Each row is a point. Each copy is the shape, with its points in the same order, stretched, turned, moved and blurred by noise. Say if it was mirrored as well.
(in the rows, 128 means zero)

Shape (9 x 3):
[[198  91 146]
 [ 70 133 157]
 [ 86 190  86]
 [139 109 126]
 [168  80 164]
 [128 202 154]
 [118  89  60]
 [135 105 124]
 [ 96 138  83]]
Copy 1 (9 x 3):
[[103 174  81]
 [135  74 146]
 [215 112 161]
 [130 128 103]
 [ 85 143  86]
 [162 157 189]
 [177 103  73]
 [137 124  93]
 [187 101 118]]
Copy 1 is: mirrored
Copy 2 (9 x 3):
[[193 127 169]
 [ 78  86 105]
 [ 95 145  55]
 [156 114 122]
 [165 102 167]
 [ 84 159 123]
 [182 104  66]
 [153 110 120]
 [131 121  65]]
Copy 2 is: only turned
Copy 3:
[[137 117 198]
 [ 73 156  92]
 [147 104  24]
 [118 109 142]
 [104 136 193]
 [163 159  73]
 [110  48 114]
 [105 111 141]
 [117  87  69]]
Copy 3 is: only turned
Copy 4:
[[234 126 116]
 [ 94 216 144]
 [ 57 120 127]
 [164 159 110]
 [227 179 114]
 [107 115 186]
 [145 154  49]
 [158 161 107]
 [ 98 158 101]]
Copy 4 is: mirrored

Shape, 7 rows:
[[164  70 140 186]
 [127 137 176 185]
 [ 91 163  86  99]
 [ 93 107 119  98]
 [119 166  64 139]
 [187 112 115 150]
 [216 150 137 107]]
Copy 1, 7 rows:
[[145 104  75 167]
 [114  79 105  93]
 [100 189 107  82]
 [ 64 158  87 114]
 [151 189  94  89]
 [158 142 123 166]
 [155 152 191 182]]
Copy 1 is: mirrored
Copy 2 (7 x 4):
[[156 149 232 136]
 [ 88 137 198 143]
 [138 153  80 159]
 [156 168 129 109]
 [148 147 106 200]
 [170 113 189 158]
 [170  50 165 152]]
Copy 2 is: mirrored
Copy 3:
[[ 87  71 163 156]
 [123 153 179 174]
 [202 172  90 130]
 [149 151 115 115]
 [207 133  83 172]
 [121  94 120 184]
 [ 91 133  85 212]]
Copy 3 is: mirrored
Copy 4, 7 rows:
[[ 96  90  51 181]
 [125  89 112 211]
 [182 127 145  77]
 [119  87 128  81]
 [195 129  98  98]
 [118 146  59 155]
 [ 99 203  93 148]]
Copy 4 is: mirrored

Shape:
[[188 151 145 114]
 [ 86 139 169 111]
 [ 36  87 126 114]
 [156 200 123 142]
 [ 97 101 106 149]
 [182 181 118 117]
 [146 132 120 118]
 [203 140 107 174]
 [103 173 122 156]
 [ 65 104 109  80]]
Copy 1 (10 x 4):
[[171 119 184 133]
 [125 146 123 148]
 [ 66 128  73 105]
 [216  97 126 163]
 [104  80  97 109]
 [217 119 149 131]
 [142 107 147 112]
 [171  57 167 121]
 [174  94  99 160]
 [105 152  80  82]]
Copy 1 is: only turned
Copy 2:
[[155 178 136 195]
 [155 145 143  74]
 [137  61  98  42]
 [134 236 109 150]
 [110 106  95 111]
 [165 221 101 188]
 [141 143 107 151]
 [ 89 182 106 229]
 [118 190  95  95]
 [175  82  85  71]]
Copy 2 is: only turned

Shape (11 x 6):
[[116 158 124  88 133 148]
 [146  82  87 195 122 112]
 [132  80 128 122 118 125]
 [111  72  53 183 138  59]
 [ 69 124 170 183 142 121]
 [122 198 179 107 176 165]
 [142 190 190  80 174 124]
 [106 129 139 114  97  82]
 [ 95 169 143 129 147 145]
 [149 150  92  96  75 117]
 [ 97 168 155  64 189 189]]
Copy 1:
[[133 164 144 130 185 145]
 [175 105  86 178  74  78]
 [143 140 136 140  89 109]
 [195  59  71 130  89  33]
 [ 73  87 100 196 140 118]
 [103 140 154 167 224 211]
 [119 127 192 154 214 207]
 [118 125 157 152 144  72]
 [106 134 119 167 196 145]
 [161 187 151 150 148  77]
 [115 161 141 106 222 217]]
Copy 1 is: only turned
Copy 2:
[[102 173 156 108 131 120]
 [155 105 105 178 139 188]
 [108 101 123 120 146 174]
 [168  79 163 179 157 217]
 [ 94 120 153 177  70 136]
 [ 83 197 159 156 133  65]
 [ 99 150 190 133 167  49]
 [133  87 186 104 126 133]
 [105 168 163 164 107 110]
 [159 122 148  75 153 140]
 [ 51 223 156 130 136 106]]
Copy 2 is: mirrored
Copy 3, 11 rows:
[[110 128 143  92 187 115]
 [ 90 140  97 211  87 176]
 [119  92 143 159 116 129]
 [ 70 115  81 153  74 205]
 [101 159 207 132 122 177]
 [160 154 168  99 222 134]
 [214 133 146  75 192 131]
 [139 143 150  89 105 124]
 [115 159 170 103 180 134]
 [121 147  90 109 137  91]
 [124  94 180  78 247 109]]
Copy 3 is: mirrored

Shape:
[[122 130 167 129 101 173]
 [136 103  95 199 130 176]
 [ 92 115 186 102 152  61]
 [214 131 185  97 102 116]
 [172 149  98 115 105 132]
 [179  97  71 101 132  97]
 [102 147  84 156 141 187]
 [170  78 171 115 160 145]
 [ 99 144 128 102 107  57]
 [120 171 165 144 150 168]
 [147  41 101 207 171 105]]
Copy 1:
[[172  85 166 108 111 141]
 [180  83  91 161 115 172]
 [ 61 160 205 151 165 118]
 [219 145 206 137 184  89]
 [203 147 110 137 125  87]
 [172 189  95 133 160 127]
 [171  80  62 122 100 129]
 [172 103 167 117 196 169]
 [ 91 197 161 150 111  82]
 [170  65 140 136 134  96]
 [121 128 124 202 179 209]]
Copy 1 is: mirrored
Copy 2, 11 rows:
[[149  91 143 154  80 116]
 [168 143 103 196 170  78]
 [ 59 106 152  90  60  94]
 [182 111 125  54  72 104]
 [176 165 136  90 141 134]
 [153 179  96  59 168 134]
 [153 125 161 188 177 121]
 [154  67 101 107 120  84]
 [ 78 176 155  78  78 135]
 [152  74 193 155 123  93]
 [133 159  46 155 176  43]]
Copy 2 is: only turned

Shape (13 x 8):
[[133 146 101 165  84  67 193 169]
 [ 72 121  56 181 168 102  90 160]
 [144 141 101  74 183 145 168 134]
 [185 150 153 109 173 161 112 115]
 [139  82  69  91  68 102 142 185]
 [126 164 161 130 140 144 104  78]
 [ 67 145 120 116 190 106 122 186]
 [186 188  98 114 123 153 178 125]
 [115 162  96 160 189 193 151  89]
 [183 105 141 195 157  84 200 137]
 [101 197 122 120 116 177 111 188]
 [ 76  77  94 154 164 129 145 131]
 [161 179 181 176  86 119 118  81]]
Copy 1, 13 rows:
[[108 144 131  67 116  88  89 172]
 [ 83  84 119 154 151  87 174 201]
 [ 90  66 117  48 129 165 128  87]
 [172  56 138  78 113 197 161 105]
 [ 75 107  91 133  90  95  48 113]
 [176 134 137  91 116 198 182 111]
 [ 42  82 158 109 128 159 153 161]
 [156 103  91  29 136 184  98 126]
 [158  84 125  83 193 170 171 131]
 [154  88 183  53 111  66 133 142]
 [111  97 122 114 151 234  95 192]
 [ 86  88 151 139 150  83 143 109]
 [230 162 146  89  94 187 157 147]]
Copy 1 is: mirrored
Copy 2, 13 rows:
[[151 119 168  58 108 116 158 137]
 [179 154 148 213 162 175 164 174]
 [127 141  71  80 170 150 118 125]
 [ 85 174 106 120 158  92 110  80]
 [142 121 118 106  56 179  95 118]
 [ 85 113 106 157 152  67 128 105]
 [182 151 126 146 188 170  92 187]
 [ 50 164 107  57 123  97 166 140]
 [ 84 142 116 133 213 151 183 131]
 [179 137 188  59 165 114 173  50]
 [ 58 177 130 128 146 130  98 194]
 [176  96 138 151 168 205 128 111]
 [ 66 121 170 126 124  24 140  80]]
Copy 2 is: only turned

Shape (12 x 8):
[[142 152 140 154 196 161  72 162]
 [150 159  89 136 190 168  81 107]
 [ 77 178  98  75 146 129 146 135]
 [112 117  99 147 187  92 112  87]
 [ 58  81 164  88 116 125 160  83]
 [100 108  92 140 128 146 158 177]
 [135 135 135 136 122  94  79 172]
 [ 61  91  85 151  87 202  99 187]
 [127  85 167  87 177  95 132 126]
 [ 97 168 143 145 132 129 129 115]
 [144 170 126  55  95 126 142 156]
 [110 157  96 154 171  96 120 144]]
Copy 1 (12 x 8):
[[101 155 185 113 202 104  71 161]
 [ 98 114 131  87 211 107  68 183]
 [ 70 136 167  85 133 170 196 158]
 [ 80  83 149  81 150 108  68 120]
 [138 130 155  27  53 139 158 125]
 [ 64 184 165 120  77 188 115 165]
 [132 141 171 150 160 165 128 109]
 [ 71 249 145  69 118 249 101 161]
 [147  77 198  94  91 116 110 149]
 [ 91 159 147 103 144 112 159 108]
 [149 128 146 135 116 174 230 171]
 [ 55 128 173 128 156 135 112 122]]
Copy 1 is: mirrored
Copy 2:
[[159 144 232  64 151  98  99 157]
 [163 205 171  95 180  94  70 137]
 [128 170 132  81  88 176  78  70]
 [ 79 141 123  88 196  70  73  92]
 [ 57  98 115 154 163 188 126  95]
 [126 110 113  74 105 131 156 133]
 [155  70 180  79 135 138  84 137]
 [154 104 105  40 142 197 167 228]
 [108  92 180 141 185 119 137  65]
 [ 89 133 156  99  94 141  63 130]
 [193 128 155 151  68 193  94  87]
 [104 134 144  51 119  89  69 101]]
Copy 2 is: only turned

Shape, 12 rows:
[[151 190 121 129  79   7 141 111 169]
 [ 89 191 146 122  80 110 100 149 172]
 [139  87 189 110 141 105 123 107  22]
 [150 140 118 177 144 103 100 155 103]
 [130 161 114 100  87 134  95 114 118]
 [ 77  96 103 102 152 143 147 134 144]
 [116 108 130 137 139 128 148 133 161]
 [132 105 112 154 151 140  85 107 161]
 [140 157 144 100 111 136 128 127 138]
 [102 138 112 131 148 110 141  46  96]
 [135 102 118 116 128  59 125 122 155]
 [122  82 107 167 112 110 140 131 154]]
Copy 1 (12 x 9):
[[ 73 196 190 123 163 120 205 248 138]
 [ 79 168 188 104 115 155 109 175 110]
 [109  92 148 194 105 153 228  67 124]
 [105  96 137 147 136 140 143 143 196]
 [111 123 139 177 121 124 118 183 101]
 [ 99 164 101 108 144 135  89  91 122]
 [100 137 121  83 134 115 120 127 155]
 [ 81 100 112 155 114  77 102 131 163]
 [123 123 158 119 140 119 128 165 116]
 [131 195 141 198 116  75 171 151 131]
 [ 54 143 128 120 151 118 160 144 144]
 [ 79 126  88 105 112 121 126 138 157]]
Copy 1 is: only turned
Copy 2:
[[ 99 120 130 110  52  78  34  74 207]
 [100 147 131 100 116 169  90 105 201]
 [120 108 212 149 138  87  88 186  53]
 [ 93 150 123  81  99 106 106 131  97]
 [121 114 148  96 121 164  96 108 127]
 [173 111 113 123 119 119 179 190 128]
 [129 119  95 138 107  99 150 148 137]
 [120  96  60 105 151  83 135 150 117]
 [116 130 138 127 124 141 115 102 138]
 [152  87  95 142  76 131  70 186 105]
 [134 105 119 113 117  52 110 137 147]
 [107  85  95 110  80  78 155 150 123]]
Copy 2 is: mirrored

Shape:
[[146 116 128 148 119 176 143 141 147]
 [134 107 120  89 176 116 124 105 102]
 [132 117  89 105 158  88 132 152  97]
 [127 180 123 147 127 138 165  99 153]
 [240 118 130 192 195 117  99  95 189]
 [110 113  72 105 163 108 116 104 142]
 [201 125 111 182 156 114  66 104 137]
 [121 127 124 191 126 155 200 118 138]
 [155 125 110 101 146 116 129 151 113]
 [131 120  78  81 174 101 117 157 128]
 [ 99 155 178 206 126 152 161 132 173]
 [113 128 153 156  86 114 172 116 171]]
Copy 1:
[[148 101  91 121 131 139 120 151 151]
 [142 149 130  72 110 107 137  68 140]
 [161 172 156 107 109  88 178 117 133]
 [148 138 113 129 214 169 110 127 132]
 [192  55 162  89 146 109  57 124  63]
 [130 123 145  88 170  69 171 101 132]
 [129 103 165  83 120 104  68 161  70]
 [175 113  80 110 178 201 167 145 120]
 [158 160 139 116 108  86 131 116 148]
 [158 152 169 110 126  55 169 108 163]
 [150  74 114 168 190 237 137 126 129]
 [135  95  76 178 189 151 150 100  96]]
Copy 1 is: only turned
Copy 2 (12 x 9):
[[164 122 140  77 116 144  89 117 163]
 [ 90 134 106 130 114  85  83 124 119]
 [ 96 156  85 152  97 114  99 153 147]
 [145 157 115  73 132  95 140  95 129]
 [ 86 169 173   7  91  52  59 162 134]
 [ 65 132 135 144  89 104 110  96 144]
 [ 79 167 165  42 104 106 103 171 100]
 [142 128  92  55 162 133 127 110 203]
 [131 151 108 132  95 112  89 151 136]
 [ 97 162 110 174  71 111  85 131 150]
 [152 151 162  72 183 114 143 117 177]
 [152 102 144  76 153  89 152 128 179]]
Copy 2 is: mirrored

Shape, 16 rows:
[[166  97  70  56 169  98 118  84  84  98  83]
 [149 107  95 109 129 170  50 114 178 100 174]
 [ 94  64 122 144  91 151 132 156 122 182 172]
 [ 80 172  58  59 108 141 126 170 106 101  61]
 [116 166 170  60  89  78 118 119 107 169  80]
 [130 119  69  81 179 173 151 171 125 109 139]
 [118 102  83 146 165 100 158 137 172 169 129]
 [150 100 154  67 128  98 162 140 186  67  91]
 [109 169 123 166  90 171  51  87 155 122  69]
 [187 102 177 142 104 136  61 146  78 131 111]
 [192 116 168 130 128  74  89 137  92 121 173]
 [166 118 118  79 153 168 156  99 124 142  64]
 [ 92 110 146 149 143 148  52 150  85 174 108]
 [103 139 170  83 157 104 126 181 174 107  65]
 [107 152 108 113 135  68 159 189 159 177 157]
 [ 85 182 140 102  93 155 116  87  76 128 159]]
Copy 1, 16 rows:
[[154  80 104 154 134 214 166  86 145  55 179]
 [222 141 115 167 120 123 131 109 127 126 195]
 [124 187 110  75 126 146 148 140 108 164 178]
 [202  64  46  90 194 206 156 133 146 102 127]
 [109 119  81 126 242 163 142  87 104 102  97]
 [174 125  75 121 145 209 137 179 162 144 204]
 [105 107  77 132 111 139 114 127 135 161 162]
 [123 135  60 126 197 129  95 125 184  66 203]
 [233  91 149 132 133 111  99  82 102  88  71]
 [162 133 201 123 185 136 161 126 105 120 169]
 [120 142 163 161 178 119 195 133 136 143 186]
 [146 125 108 122 156 214  83 105 153  88 151]
 [151 109 159 112 159 139 138 149  39 130 124]
 [118  98  69 116 236 111  85 163 115  99 159]
 [ 98 114  49 122 191 134 156 151 140 204 151]
 [179 162 102 141 160 176 166 129 119 106  86]]
Copy 1 is: only turned
Copy 2 (16 x 11):
[[120 160 118  66 211 183 127  55  77 105 130]
 [145 155 215 164 181 101 157 128 156  91 187]
 [ 91 166 108 177 165 106  96 208 154 142 145]
 [122 178  65  23 148 118  91  35 217  74 105]
 [ 69 100 132  36  77  99   8  85 111  97 124]
 [121 232 124 116 180 168 171  61 187 108 134]
 [ 98 127 176 134 199 171 132 137 180 155 115]
 [111 133 159  23  97 117 158 108 126  98 123]
 [136  52 129 112 113 148 106 138 200  56 165]
 [166 147 128 142  56 122 116 157  89 135 206]
 [153 144 186 171  83  91 130 113  36 156 163]
 [ 69 138 108  48 156 216 131  96 152 100 165]
 [131 173 152 165 130 162  52 150 147  94 157]
 [112 174 184  36  72 142  91  92 185  80 116]
 [ 89 149 178 123 127  93  86  84 178 170  98]
 [ 71 124  88 158 121 100  78  95 108  56 118]]
Copy 2 is: only turned

Shape (16 x 11):
[[102  74  98  91 103 150 148  82  83 166 117]
 [132 149 184 116 151 149 148  91 131 150 113]
 [164  86 132 157 116  83 132  85  88  97  80]
 [149 127 154 177 169 148 142  95 171 100 140]
 [128  86 170 156 153 104 130 165  96 136  96]
 [100 172 112 167 188 178 125 143 161 138  81]
 [194 164 124 186 181 155 172 112 152  81 130]
 [187 147  86 121 130 167  92 160 144 162  86]
 [185 172 165 117 152 100 113 163 152  74 149]
 [174 103  89 163  97  86 106  90  93 121 136]
 [112  77  88 174 109 116 176 138 147 142  98]
 [ 91 180 129 120 137 171 120 161  98  86  90]
 [132 103 151 129 116  95 165  92 175 141 130]
 [158 148  90 118 168  79 107 120  78  95 101]
 [161 154 176  97 121 113 124 143 162 157 173]
 [145  79 173  87 143 144 103  93  82  68 123]]
Copy 1:
[[ 93  92 135 141 127 132 150 146 148 194  55]
 [154 181 179 104 151 137 110 142 163 130 102]
 [131 131  99 202 162 118 148 113 168  96  76]
 [181 199 141 148 161 173 121 108 116 120 143]
 [104 122 170 181 161 113  93 129 134  87 127]
 [156 189 136 123 117 189  44 142  82  99  99]
 [209 201 118 118 172 172 136 127  68  68 127]
 [187 139  87 124  82 109  79 176  93 116 134]
 [184 139 116 102 148 148 124 117 154  51 203]
 [130 109  54 160 132 110 165  76 142 129 110]
 [ 80 150 117 182 112 148 161 137 104 120 101]
 [166 109 161 115 101 196  81 120 127  72  79]
 [103 182 136 139 137 133 170 140 178 137 140]
 [134  95  65 128 171 135 112 120 151  72 100]
 [141 143 148  74 119 107 143 129 170 123 201]
 [186  92 164 174 177 155 114 134 194 139 108]]
Copy 1 is: only turned
Copy 2:
[[141 108 134 118 249 152 148 136 145 113 106]
 [ 94 144 183 171 142 144 144  95 147 153 164]
 [159 109 108 216 216 119 124 150 163 101 157]
 [116 170 117 174  90 146 128  90 184 113 147]
 [124  99 158 170 143 149 117 212 185 172 184]
 [ 98 208 136 131 130 148  87 106 196 223 163]
 [169 212 125 204  72 154 153  86 174 131 140]
 [197 179 159  97 161 122  91 140 124 195 169]
 [148 184 148 189  36  92 129 164  95 125 163]
 [184 117  54 153 196 145 125 146 108  81 153]
 [147  94  77 138 165 132 132 132 214 161  98]
 [111 190 156 177 149 142  66 156 115 193 121]
 [117  95 124 148 128  88 157 107 167 111 129]
 [146 191 105 192 182  99 134 178 105 138 174]
 [126 113 157 116  50 109 143 128  92 140 153]
 [141 145 195 198 179 142 110 174 145  63 146]]
Copy 2 is: only turned
Copy 3, 16 rows:
[[ 98 134  81 119 125 153 123  56 127 155 150]
 [167 106 126 154 137 145 147 135 168 191 116]
 [180 108  98 143 169 130  81  82  67 121 132]
 [203 133 128 142 173 153 137 161 161 126 157]
 [158 110 137 133  99 151 131 141  66 160 101]
 [149 122  65 144 106 141 149 223 165 150 113]
 [220 127  92 163 199 120 176 191 135 131 162]
 [117  59  92 130 129  89 152 164 150 125 166]
 [192  86 167 147 167  85 192 150 127  97  94]
 [125 125 118 144 202  94  91  73  87  89 159]
 [164 158  89 138  89 124 108 107 111 115 191]
 [130 107  70 175 105 143 188 165 119 127  45]
 [192 142 141 130 125 118 105  84 167 133 177]
 [145 104  79 118 186  85 132 133  74 117  76]
 [147 106 194 140 140  87 168 115 180 138 135]
 [162  80 123 118 174 189 157  89  90 122  83]]
Copy 3 is: mirrored
